Each row of a before or after table is a point. One or more steps were done to the points. Then noise was added and the rows were shuffled. The steps act on how far a point lies along the listed directions, d1 being the first. Name the steps. A step turns or swaps two directions, mirrors them in a line or flattens them onto one, adds a multiple of one to another, or multiplies one. Angles are multiples of 10 degrees, from the lower direction toward the higher: turns from -170 to 170, lines from 10 to 170 but not 90. Use the fewest steps. Two steps may share a direction if one is a turn and the other turns, adds or multiplies; they go together, in the order done. Otherwise the lowest direction goes first.

Directions:
(1): [ 16  10 -48]
(2): [ 42 -29   8]
(3): [26 42 17]
Before (11 x 3)
[[ 53 -35  -5]
 [  8 -23 -15]
 [-23  20  19]
 [ 26  16 -37]
 [ 42  -2  57]
 [-42  27   3]
 [ -9 -14 -36]
 [-65  48 -12]
 [ -8 -18 -19]
 [ 26   3   2]
 [ 48 -14  -1]]
After (11 x 3)
[[-43 -21  -4]
 [ 29   6  30]
 [-20 -25 -10]
 [ 61  39 -30]
 [  0  20  -9]
 [-15  22 -46]
 [-22  16 -59]
 [ 17  -9  48]
 [-29 -11 -18]
 [  5 -16  76]
 [-45  16  -1]]
Steps: turn d1 and d2 by -110 degrees; add 0.5 times d2 to d3

Directions:
(1): [ 10  -1 -15  68 -14 -16]
(2): [-52   4  43  20  20  -3]
Before (10 x 6)
[[ 11  -2 -27  35 -24  -4]
 [ -4   9   8  -5  10 -10]
 [ 72   4 -63 -15 -35  -9]
 [-59   7  60 -11  22 -11]
 [ 38   7 -29  21 -15 -14]
 [ 68  -7 -85   8 -37  -1]
 [ 27 -12 -28 -70   2  11]
 [-15   4  19 -16  28   2]
 [ -8  17  39 -18  -1  -1]
 [-31   4  32 -40  42  20]]
After (10 x 6)
[[-84   1  48  50  27  -6]
 [-46   7  19 -14   6   6]
 [ 15   9  -8  -3   2 -15]
 [-71  18  49  52  16 -17]
 [-10  -9 -15  80  -4 -26]
 [ 36  18  -1   1 -27  -9]
 [ 58  -2 -46 -36 -26  -9]
 [ 58   2 -48  17  -4   5]
 [-37   9  39   1  17  -5]
 [ 33   1 -24   2   6  -3]]
Steps: turn d1 and d2 by 150 degrees

Directions:
(1): [ -9   8 -26 -27 -34 -35  58   2]
(2): [  0 -29 -57 -28  16 -21 -39  15]
(3): [-50  16 -44  26   5  35   7 -23]
(4): [-59   3  30  -8  35 -36   0  17]
(5): [  7 -37  -2  44   9 -40   7 -46]
(6): [  1   8 -12  55 -22 -18  -6  56]
Before (8 x 8)
[[  0   1  -6 -29   4 -33  -3  25]
 [ -6   1 -72  13 -26 -17  15   3]
 [-36  22   1  -7  32  51 -38 -11]
 [ 26  -9  18  31   0  16 -31 -66]
 [-26  18  15  34  11  37 -28  65]
 [ -7 -16  24  20  35 -53 -29  22]
 [ 26 -14 -57 -36   5   6  -7 -25]
 [-57  15 -19 -42  -5  16  23  -4]]
After (8 x 8)
[[  4 -10 -83   8 -26 -24   7   0]
 [ 10 -21  47  33  26 -60 -15  15]
 [  0  14   8 -26  -3 -24   7  27]
 [ 36 -17 -33 -38   7  -2  -7 -18]
 [-68  16 -35 -62   4  18  11  11]
 [ 29 -24  20  37   8 -10 -34 -72]
 [-21  17   8 -40  36  34 -54  15]
 [ -1  17  11   5   2  42 -38  87]]
Steps: turn d2 and d3 by -40 degrees; add 0.5 times d1 to d3; add -0.3 times d6 to d4; multiply d5 by 1.6

Directions:
(1): [ -6  33  41 -21  44  23 -14  57   7  10 -25]
(2): [ 35  21 -66  15  42  -1 -10  13  37  -7  16]
Before (10 x 11)
[[  32   16  -84   22   20  -17    6    3   45  -16   25]
 [  43   -7  -75    9   28   -8  -14  -17   30  -19   19]
 [  68   26 -115   15   16   -6    4    6   55   -5   23]
 [  14    8  -12  -30   13   -3    6  -21  -19   -3   20]
 [  35    4  -83   24   15    1   -2   -8   21   -9   41]
 [ -16  -33   46   -8  -59   -8   22  -33   -8   21    9]
 [   9  -10  -33   29  -23  -11   -2  -17   -7  -10   28]
 [ -18  -13   50  -11   -5   19    8   -6  -12    8  -11]
 [   7   -3  -15   32  -15  -17   18  -15    3   -9    9]
 [  39   56  -37   -1   78   31  -14   36   29    6    9]]
After (10 x 11)
[[  -4   -7   28   -9    7   15    3   -7    2    6   -4]
 [ -36  -42   88  -19  -87  -11   30  -35  -33   27    5]
 [ -10  -18   24   23  -32  -11   26  -20  -23   -6   -3]
 [  22    5  -47   16    0  -16   13   -7   28  -14   21]
 [   8    9   -3  -40    3  -12   10  -24  -25   -4   16]
 [ -27  -26   19   17  -55  -10    5  -33  -35    0   15]
 [  19  -20  -32    2    9  -10  -10  -22    4  -14   10]
 [  45   11  -71    2   -7   -5   17    1   36   -6   16]
 [  12   -6  -38   12  -19    2    8  -19   -9   -6   31]
 [  74   73 -102    9  126   33  -20   57   74   -4   23]]
Steps: add 1.5 times d1 to d2

Directions:
(1): [-36   8  51 -44 -27  43   3  13  -2  -6  15 -52 -32  -1]
(2): [  9  45  18 -21  27 -27  33   1  20  -7  50   6  15  64]
(3): [ 10 -13 -41  10 -70  29  25 -16  44  14  -3  -9   3  42]
(4): [ 24 -56 -30 -56  13   6  -4  14  16 -52  29  19 -16  -5]
(5): [ 19 -51  22 -15  23  14  24 -14 -51  27 -37  -4   2  53]
Before (9 x 14)
[[ -8 -49 -28  -1 -45  29 -18   4   2  12 -25 -11 -21 -41]
 [  0  -6 -19  40 -31  10  15 -21 -14  33 -44  -2   9   0]
 [ 38 -52   5 -17   6  11  42 -15 -34  31 -42   0  -3  72]
 [ -6   2   3  -9  23 -17 -27   9  -8  -1  -1   0   3 -26]
 [ -2   0 -21  -7 -19  18   0   9   2   6   0 -27 -18   9]
 [ 25  12 -26   5 -21  -9   9  -9  27  -3  13  14   6  19]
 [ 13   0   8 -11  25 -12  18  -9   6  -6  22   8  11  14]
 [  8   7   1  -3 -19   0   6  -2  23  -4   9 -12   4  20]
 [ -8  40  15  26  -9 -11   8  -5   5  30   8  -8   5  10]]
After (9 x 14)
[[  -9   38   37   53   41  -34   15  -19  -59   42  -43    6   24    3]
 [  19  -40  -24   -1  -11   18    9  -16   13   -1  -10   10    5   -1]
 [ -24   52   18   62  -29    0   -4  -14   -4   53  -23  -15    3  -20]
 [   2   15  -18  -16   -8  -15   -1    0   33   -3   23   -3   11   18]
 [ -12   10   33  -45   56  -27   -8   26  -13  -22   42    3  -10  -14]
 [  49 -119   36  -33   54   21   40  -18 -115   52  -95    2   -5   79]
 [  -1  -10    5    5  -16    2  -20   10    3   -9   -7  -12   -6  -28]
 [  -9    4   10  -19   13   10  -13   16  -17   -2    2  -30  -21  -17]
 [  19   -2  -31   19   -1  -19  -27   -2    5  -16  -10   27    2  -50]]
Steps: multiply d1 by 1.6; turn d2 and d3 by 140 degrees; multiply d4 by 2; multiply d5 by 2

Directions:
(1): [-16  41  10  18  15  11 -19 -26  34 -57  60 -28  10 -39  15  41  15   1]
(2): [  3   9  12  47 -36  16  42  29 -21 -28   4 -31 -59 -32  -4 -53  11  -2]
Before (14 x 18)
[[  -5   21   -4  -33   55    0  -69  -67   71  -31   58  -10   99  -22
    19   99   13    5]
 [   3   -4  -35   -2  -11  -13   -2   22   -2    8  -27    7  -15   12
    13   -7    5    1]
 [  27  -16   13   -4  -43  -17   26   19  -32   40  -29    1  -30    7
   -17  -36   12    1]
 [  -4   -8    1   20  -32  -17   12   12  -31   -7  -12    6  -24  -15
    -8  -20   14  -17]
 [  21   -9   -4   57  -72   14  108   63  -40    2  -50  -31 -105  -12
   -28 -121    3   -1]
 [   3   31    2  -27   18  -15  -16  -27   19  -11   18    5   63   23
    27   37   -1    7]
 [ -16    3    4   -8   -5    3   -5  -15   15   -4   -1   -6   13   11
     1   26    1   -1]
 [  17    2   12    0   -3   -2    1   -7   -9    6   10   -1   -9   13
    -2  -10   -5   -4]
 [ -29   20  -12  -21   24  -24  -35  -37   43  -37   47    8   36  -17
    21   75   -1   -7]
 [  33  -41    4  -12  -32    8   34   46  -33   34  -64    9  -10    0
   -12  -51   -2   19]
 [   4   27   10    9    7    8  -14    1    2  -27   29  -13    4  -16
    -3   12  -16   -9]
 [   8  -10   -7    3   -7  -12   35   17  -34   36  -44   15   -8   -1
   -18  -42    2  -10]
 [   1  -23  -14    8    0   -8   19   17  -37   19  -13   22   -8   15
     6  -25   -6    3]
 [  24  -19  -12   -2  -45    2   34   40  -45   51  -67    8  -50   33
   -12  -52  -15    6]]
After (14 x 18)
[[   6  -14   -9   -9    1  -17   28   10  -31   46  -47   24    4    9
   -17  -32    0  -10]
 [  -7   38    3   -5   43   10  -57  -61   71  -61   80  -32   76  -50
    21   89   23    5]
 [ -17    4    6   -2   -6    5   -6  -13   14  -11    2   -8   10    5
     3   25    2    1]
 [   4   27   10   14    1    8  -10    7   -1  -30   28  -15   -5  -20
    -4    4  -13   -9]
 [  18    1   12   -2   -3   -4    1   -5  -10    9   11    3   -8   15
    -2   -8   -9   -3]
 [  26  -21    9  -17  -36  -20   18   14  -31   54  -35   11  -16   19
   -16  -26    8    3]
 [  -1  -24  -17    0    4  -12   11   12  -33   26  -14   25    2   19
     7  -19   -8    4]
 [  28  -35  -16   28  -64    4  100   66  -50   41  -83   -6  -87   21
   -33 -121   -9    0]
 [  -1   40    4  -17   16  -11  -14  -27   24  -26   28   -6   57   11
    29   36    4    8]
 [  -3  -15    0   14  -30  -21   10   12  -33    4  -19   11  -19   -7
   -11  -20   11  -17]
 [  25  -27  -16  -21  -34   -5   19   33  -41   65  -73   23  -27   50
   -15  -37  -20    8]
 [ -31   30   -7   -4   16  -18  -25  -33   43  -55   59   -5   21  -32
    21   64    4   -9]
 [  32  -45    1  -27  -20    2   24   39  -28   48  -69   21    7   13
   -11  -36   -7   18]
 [   1   -3  -37   -7   -7  -15   -6   20    0   10  -26   12  -10   14
    13   -3    3    2]]
Steps: turn d1 and d2 by 20 degrees

Directions:
(1): [ 30  53  -6 -35  10 -27 -18 -33  52  60  12   3   9 -24 -27 -42  -8 -37
 -46   0 -17  28 -17   6]
(2): [ -3 -17 -58  46  33 -23 -15 -21   2  -7  71  22  62 -38 -22  23 -15   2
   3 -14  19 -28   7  -8]
Before (14 x 24)
[[ -5 -11  25 -11   2  15  10   0   6   0 -22  -8 -27   6  10  -6  18  11
   -1  -3   3   0   8   8]
 [-20 -12  10   9  -1   8  13   4 -16 -26   0  -7  -1   9  23  -1  -6   5
    6  16  -4 -23  16  -6]
 [ 15  23 -17  -4   0 -23 -20  -7   7  24  20  14  27  -8  -7 -13  10  -9
  -26 -17 -11  -2  -3  -6]
 [  4 -29  -3  18   7  -4   4 -17 -20 -22   8  -6   4 -10  13  27  12  12
    9  13  22 -14   0  18]
 [-26 -41 -94 100  46  -1 -23 -19 -13 -39 121  35 106 -32 -21  60 -23  24
   14 -35  40 -62   7 -12]
 [-14 -11  31 -16 -19  24  20  28 -25 -15 -33  -1 -39  26  15  -2  13  10
   14   7   0  28  12  -4]
 [ 15  52  24 -44  -6   1 -13   0  57  41 -22 -11 -13  -7  -7 -39  11 -28
  -56  -4 -25  38 -22   7]
 [-17 -26   9   4 -27  22   4  14 -28 -25 -44  -4 -10  27  25  22  21  10
   27 -10  11  18   1 -13]
 [  1   7 -12  22  -7   0 -16  -2  -3   4   6  16   6 -11 -10   4   2  16
   -6   6  -1  -3  -7   9]
 [ 15 -12 -24  25  30 -14 -25 -11  11   4  58  22  21 -31 -16  -2 -21 -23
   11 -13  -1   8   5  -2]
 [ -9 -33  19  -4 -19  10  11  12 -17 -24 -31  -7 -33  28  31  18  -4  21
   23  -9 -12  -2   8   1]
 [  4  -5  13 -10 -16  13   5   6   0 -12 -21  -2 -16  18   8  11   9  -9
   -2  19   7  16  -6  21]
 [ 13  37   0 -34  -7 -17  -8 -22  37  46  -8  16 -12  -7  -2 -45  -8 -35
  -34   6 -19  32   5  -1]
 [ 22  31  19 -37 -13 -13  -4  -3  18  24 -20 -10  -8  14  16 -29  -1  -8
  -25  19  -5  20   8   1]]
After (14 x 24)
[[ 10  28 -18 -17   7 -26 -13 -28  36  38  21  27   8 -20 -12 -32 -12 -34
  -31   1 -11  23   5  -2]
 [ 15  44  -1 -27   6 -10 -19  -6  59  38   8  -4  14 -18 -13 -31   4 -28
  -56 -14 -22  25 -24   4]
 [ -4  -7  29 -11   2  14  12   0   8  -1 -30 -13 -30   6  11  -3  17  12
   -2  -3   2   1   9  11]
 [  5 -28   5  16   3   1   7 -14 -23 -18   1 -10  -7  -2  19  22  17  15
    4  13  21 -12  -2  20]
 [  4   4 -12  20  -4   1 -14  -1  -6   3   7  16   7  -8 -13   2   0  18
   -5   8  -4  -1  -4  12]
 [ 15  20 -25   4   5 -27 -26 -10   9  23  35  16  38 -13 -10 -11   7  -5
  -27 -22 -10  -5  -2 -10]
 [ -8 -31  34 -15 -25  17  15  18 -23 -21 -48 -11 -43  35  36  11  -1  20
   25  -4 -15   4  10   0]
 [-16  -8  43 -24 -25  27  22  32 -26 -16 -46  -4 -50  31  21  -4  16  11
   15  13  -4  33  10  -5]
 [ 16 -10 -28  29  37 -18 -33 -10  14   4  60  21  28 -38 -20   2 -22 -28
   15 -11   5   4  13  -1]
 [  7  -7  14 -11 -16  11   8   4  -2 -15 -26  -4 -20  13   6  10   9  -9
    2  22   9  17 -10  20]
 [-15 -19  24  -6 -36  29   6  19 -24 -21 -60  -8 -23  33  34  16  25   7
   24  -8   7  18  -2 -12]
 [-24 -35 -78  89  39   3 -21 -13 -16 -39 105  30  88 -23 -21  55 -20  25
   17 -31  36 -53   4 -15]
 [ 26  30  10 -31  -6 -18  -9  -8  16  20  -9  -5   4   6  12 -23  -6 -10
  -29  18  -5  13   3   0]
 [-16  -5  21   1  -6  11  15   9 -16 -30 -12  -6 -11  13  30  -3  -4   4
    6  15  -3 -21  19  -6]]
Steps: add 0.5 times d1 to d2
